Rows are points. Each copy is the shape, with its points in the same order, stretched, turned, moved and blurred by noise. Some copies are also mirrored. Which?

Shape (6 x 2)
[[ 3.2 -5.1]
 [ 6.0 -3.1]
 [-2.3  2.7]
 [ 0.0 -2.0]
 [-2.4  0.7]
 [ 1.9 -0.8]]
Copy 1 (6 x 2)
[[ 4.4 -2.4]
 [ 5.1  1.6]
 [-4.6 -0.2]
 [ 0.1 -2.2]
 [-3.2 -2.5]
 [ 0.2  0.0]]
Copy 1 is: only turned
Copy 2 (6 x 2)
[[ 0.8  7.6]
 [ 4.3  6.8]
 [-1.8 -3.3]
 [-1.3  2.7]
 [-2.4 -1.0]
 [ 0.8  2.4]]
Copy 2 is: mirrored

Shape (6 x 3)
[[ 0.0 -0.9  1.4]
 [ 4.1  1.8  1.3]
 [-1.7 -6.3  4.2]
 [-0.2  0.4 -5.6]
 [-3.3  2.5 -5.5]
 [ 0.2  0.2 -4.0]]
Copy 1 (6 x 3)
[[-2.1  0.9  0.7]
 [ 1.9  0.5 -0.1]
 [-4.6  1.2  5.8]
 [-3.4 -4.2 -3.1]
 [-5.3 -1.8 -5.1]
 [-3.0 -2.6 -2.3]]
Copy 1 is: only turned
Copy 2 (6 x 3)
[[-1.8  0.5  0.8]
 [ 1.5  3.7  1.1]
 [-8.6 -0.9  3.2]
 [ 0.0 -0.4 -5.0]
 [ 2.4 -2.8 -4.8]
 [ 0.0  0.3 -4.1]]
Copy 2 is: mirrored

Shape (7 x 4)
[[-5.5  0.0  2.6  3.3]
 [-2.1  0.1 -1.8  0.0]
 [ 0.9 -1.2  3.6  3.7]
 [ 0.5 -3.7 -3.9 -1.1]
 [ 3.3 -1.4 -1.3 -3.7]
 [ 3.0 -3.8 -1.5 -5.8]
 [-1.9  4.9  0.3  3.4]]
Copy 1 (7 x 4)
[[ 1.3  2.1  2.9 -5.0]
 [ 1.3 -0.4 -1.5 -1.1]
 [ 0.0 -1.7  5.6  0.1]
 [ 0.7 -5.6 -3.3  1.6]
 [-3.5 -4.0 -1.9  3.8]
 [-5.3 -6.4 -3.3  2.7]
 [ 3.0  5.1  2.2 -0.3]]
Copy 1 is: mirrored
Copy 2 (7 x 4)
[[-0.3 -0.2  6.4 -4.5]
 [ 1.7 -1.8  2.7  0.9]
 [-3.3  4.2  1.8 -1.4]
 [-2.1 -3.4  0.1  5.3]
 [-0.1 -1.0 -4.1  3.3]
 [-1.9 -2.8 -6.0  4.2]
 [ 4.5  2.9  4.7 -3.8]]
Copy 2 is: mirrored

Shape (10 x 6)
[[-2.5  2.6  0.7  1.0 -0.6 -0.9]
 [-1.1 -4.2 -3.5 -0.7  0.3 -2.9]
 [-4.1 -3.7  4.7  2.2  0.1  4.8]
 [ 1.0 -2.6  1.5  1.6 -1.1 -2.1]
 [ 1.4  0.3  1.1 -5.7 -0.5 -0.5]
 [-3.9 -2.2  0.3  3.4 -1.6  0.7]
 [-5.4 -2.8  9.7 -4.8  2.5 -4.6]
 [-1.6 -1.3 -3.0  3.3 -1.7  0.3]
 [ 0.8  0.9  3.2  3.0  1.3  4.6]
 [ 1.2 -0.8 -1.7  2.1  3.0 -2.0]]
Copy 1 (10 x 6)
[[-2.4 -1.5 -1.0 -1.9  3.1  0.8]
 [ 1.7 -1.5 -3.6 -5.1 -4.2 -0.8]
 [ 4.2  1.4  4.1 -3.7  3.8 -4.1]
 [ 1.1 -1.8 -1.0 -0.6 -1.6 -2.7]
 [ 3.4 -4.7 -0.2 -0.9 -0.9  2.5]
 [-0.3  1.5  0.9 -4.1  1.0 -2.4]
 [ 5.6 -9.7 -0.8 -4.1  5.5 -8.1]
 [-1.4  2.2 -1.3 -3.0 -1.3  0.2]
 [ 3.0  2.6  1.8  1.6  3.4 -0.4]
 [ 1.5  0.5 -4.9 -0.3 -0.2 -1.3]]
Copy 1 is: mirrored
Copy 2 (10 x 6)
[[ -0.4   3.0  -0.4   0.9   0.4   2.4]
 [ -2.9   0.9   3.2  -0.2   2.3  -4.5]
 [  5.4   2.0   6.1  -1.7   5.5   3.5]
 [  0.8   3.3   6.1  -1.0  -0.1  -1.7]
 [  1.8  -2.0  -1.2  -2.3  -2.1   0.5]
 [  0.3   4.7   3.7   0.4   4.8  -0.2]
 [ -1.2  -1.1   2.4 -11.0   0.7   5.3]
 [  0.0   4.1   2.8   2.8   3.2  -2.2]
 [  5.3   1.2   4.8   2.2   0.4   5.4]
 [ -2.4   0.4   5.0   2.9  -0.3  -1.0]]
Copy 2 is: mirrored
Copy 3 (10 x 6)
[[-3.1  1.2  1.7 -2.0  0.3  0.5]
 [ 2.6  0.8 -0.8  3.0 -3.0  2.4]
 [-2.7  0.2  2.5  6.9  8.2 -0.8]
 [ 3.2  2.8  0.1  1.1  0.9 -1.2]
 [ 0.7 -5.1 -0.8 -3.7  1.5  0.8]
 [-2.0  2.8  1.1  5.1  1.1 -0.9]
 [ 5.6 -5.9 11.0 -1.9  6.9 -1.5]
 [-2.4  3.8 -2.0  3.6 -1.7  0.6]
 [-4.0  3.1 -0.5  0.8  7.3  1.8]
 [ 1.1  4.6 -0.3 -0.6  0.2  4.8]]
Copy 3 is: mirrored
Copy 4 (10 x 6)
[[  0.5   2.9   2.0  -0.2  -0.4   0.2]
 [ -0.5  -2.8  -0.4   0.3  -0.9  -6.5]
 [  0.9  -3.7   6.7  -0.5  -2.7   1.9]
 [  3.6  -2.2  -0.1  -1.5   0.9  -2.3]
 [ -2.4  -0.3  -5.1  -6.1  -3.1   1.6]
 [  2.4  -2.1   4.2   2.5  -1.5  -2.1]
 [ -1.1   0.8   5.3 -12.0  -6.5  -2.7]
 [  2.7  -2.1   1.3   4.4   0.1  -2.5]
 [  0.0  -2.7   3.2   1.0   1.8   6.2]
 [ -1.1  -2.5   0.8   0.4   3.9  -1.0]]
Copy 4 is: only turned
